Each row is a point. Each copy is the shape, with its points in the same order, stretched, turned, moved and blurred by noise. Some copies are also mirrored. Which?
(in the rows, 128 means zero)

Shape (6 x 2):
[[153 168]
 [ 90 159]
 [124 121]
 [120 109]
 [124 116]
 [181 132]]
Copy 1 (6 x 2):
[[139 175]
 [169 122]
 [113 126]
 [106 116]
 [110 120]
 [ 94 176]]
Copy 1 is: mirrored
Copy 2 (6 x 2):
[[157 168]
 [ 89 170]
 [127 122]
 [125 111]
 [132 119]
 [189 134]]
Copy 2 is: only turned
Copy 3 (6 x 2):
[[176 108]
 [118  65]
 [126 128]
 [107 145]
 [111 138]
 [175 161]]
Copy 3 is: mirrored

Shape (6 x 3):
[[117 166 149]
 [149 144 139]
 [ 90 163 142]
 [115 179 122]
 [120 102 113]
 [191 106 135]]
Copy 1 (6 x 3):
[[164 154 132]
 [146 149 102]
 [154 127 158]
 [138 156 146]
 [103  99 129]
 [138 145  54]]
Copy 1 is: only turned
Copy 2 (6 x 3):
[[ 95 159 124]
 [101 139 153]
 [123 156  93]
 [118 176 145]
 [154 121 132]
 [102 112 200]]
Copy 2 is: only turned

Shape (8 x 4):
[[161 156 150 111]
 [120 126 150 128]
 [108 111 134 101]
 [110 151  88 105]
 [142 147  74 148]
 [149  85 123 143]
 [ 97 119  91 140]
 [114 140 145 110]]
Copy 1 (8 x 4):
[[116 107 177 115]
 [117 148 131 102]
 [ 90 141 131  93]
 [107  73 105  79]
 [114  72  78 128]
 [ 71 148 106 158]
 [107 125  76  98]
 [122 139 143  79]]
Copy 1 is: only turned
Copy 2 (8 x 4):
[[ 91  99 149 176]
 [128  99 126 141]
 [152 118 156 115]
 [117 171 117 114]
 [128 170  59 159]
 [200  99 108 159]
 [156 151  75 113]
 [116 106 146 130]]
Copy 2 is: only turned
Copy 3 (8 x 4):
[[162 114 103 111]
 [102 119 128 131]
 [ 86 153  97 129]
 [119 190 113 111]
 [152 160 146 144]
 [123 103 120 186]
 [ 87 170 141 143]
 [100 141 111 111]]
Copy 3 is: only turned

Shape (11 x 6):
[[162 127 144 172 158 152]
 [112 127  88 134 127 132]
 [162 107 140 113 106 141]
 [173 131 131 117 141 133]
 [218 159 123 107 135 156]
 [126 125 138 134  87 131]
 [146 104 100 169 105 189]
 [132 132 121 132  89 143]
 [106 118 173  95 107 132]
 [105 142 136 142 122 132]
 [127 129 113 133 125 113]]
Copy 1 (11 x 6):
[[111  65  89 150 119 169]
 [140 159  90 102 127 131]
 [ 80 116 117 163 110  79]
 [ 88 111 101 169 151 116]
 [ 65 114  61 227 166 106]
 [142 133 135 144 107  80]
 [117 111  36 133  53 120]
 [133 145 105 151 100  89]
 [100 160 201 148 104  98]
 [154 139 138 124 116 137]
 [144 123 122 116 142 116]]
Copy 1 is: mirrored
Copy 2 (11 x 6):
[[157 168 124 130 130 178]
 [188 120 111 119 114  97]
 [124 135  83 125 153 123]
 [145 127  90 109 158 161]
 [146 138  50  76 140 179]
 [132 150 113 122 125  98]
 [167 176  77 154  77 108]
 [143 139  90 112 110  96]
 [ 83  90 126 139 166 102]
 [145 128 142 124 121 116]
 [170 128 118 113 136 113]]
Copy 2 is: mirrored
Copy 3 (11 x 6):
[[154  83 112  88  92 129]
 [129 145 133 124 132 108]
 [138  90 136 106 165 142]
 [120  98 108  77 147 117]
 [142 109  83  35 169 135]
 [136 124 146 131 141 161]
 [199 113 139 118 145 140]
 [145 136 137 123 150 151]
 [109  90 118 148 142 155]
 [126 130 124 131 103 141]
 [112 133 139 118 126 121]]
Copy 3 is: mirrored

Shape (13 x 8):
[[144 109 148  97 155 108 131 119]
 [101 146  77  93 135 129 103 164]
 [126 157 113 136 134 126  98 140]
 [121 135 121 116 151 160 107 141]
 [123 152 134 153  93 171 135 107]
 [162  93 104 119 107 156 108 111]
 [ 71 100 105 150  79 117 133 115]
 [176 130 122 177  93 158 101 129]
 [132  74 145 164 123 117 153 147]
 [129 118  99 147 108 130  81 130]
 [142 108  88 133 110 177  89 112]
 [ 80 124 140 161 134  96 133 137]
 [117 114 104 167 132  90 144 101]]
Copy 1 (13 x 8):
[[104 136 104 123 160  93 128 124]
 [126  72  39 178 124 144 113 198]
 [138  99 102 129 111 132 112 162]
 [133  93 103 164 118 102 133 131]
 [157 167 169 147  71 133 132 115]
 [130 130 114 135  93 166 119  83]
 [ 81 123 147 149  98 154 154 174]
 [167 128 176 103  86 177 109  78]
 [ 95 114 198 121 172 126 140 107]
 [118  86 117 123  92 163 128 137]
 [133 103 120 148  59 159 122  99]
 [ 85  99 164 128 150  98 145 187]
 [ 79 123 170 106 123 146  90 163]]
Copy 1 is: mirrored
Copy 2 (13 x 8):
[[102 140 173 129 168 152 108 102]
 [120  96  82 112 127 100 150 141]
 [144 107 120 136 126 113 108 154]
 [140 111 118 149 145 133 150 129]
 [179 150 106 167  87 106 119 118]
 [126 125 130 160 121  85 116  92]
 [126 161 109 156  83  92 152 139]
 [167 119 134 168 109  62  96 142]
 [127 155 161 148 168 104 158 131]
 [134 104 133 151 104  83 118 154]
 [138  92 120 171  99  84 143 119]
 [127 144 147 137 128 131 143 169]
 [128 150 166 105 111 102 122 131]]
Copy 2 is: mirrored
Copy 3 (13 x 8):
[[148 143 131 163 109 140 179 133]
 [124 140 114 163 173  97  64  88]
 [124 128 109 137 174 113  92 130]
 [100 121 119 169 161  75 115 105]
 [ 73 140 114  67 128 118 103 151]
 [157 158 121  98 129  91 124 149]
 [119 143  92  45  95 167 103 106]
 [142 117 140  53 176  98  98 180]
 [158  98 149  81 104 158 160 134]
 [148 134  98  92 164 108  99 127]
 [136 143 104  88 158  70  84 143]
 [112 101  99 118 115 170 136 112]
 [185 110 100 108  86 163 118 164]]
Copy 3 is: only turned
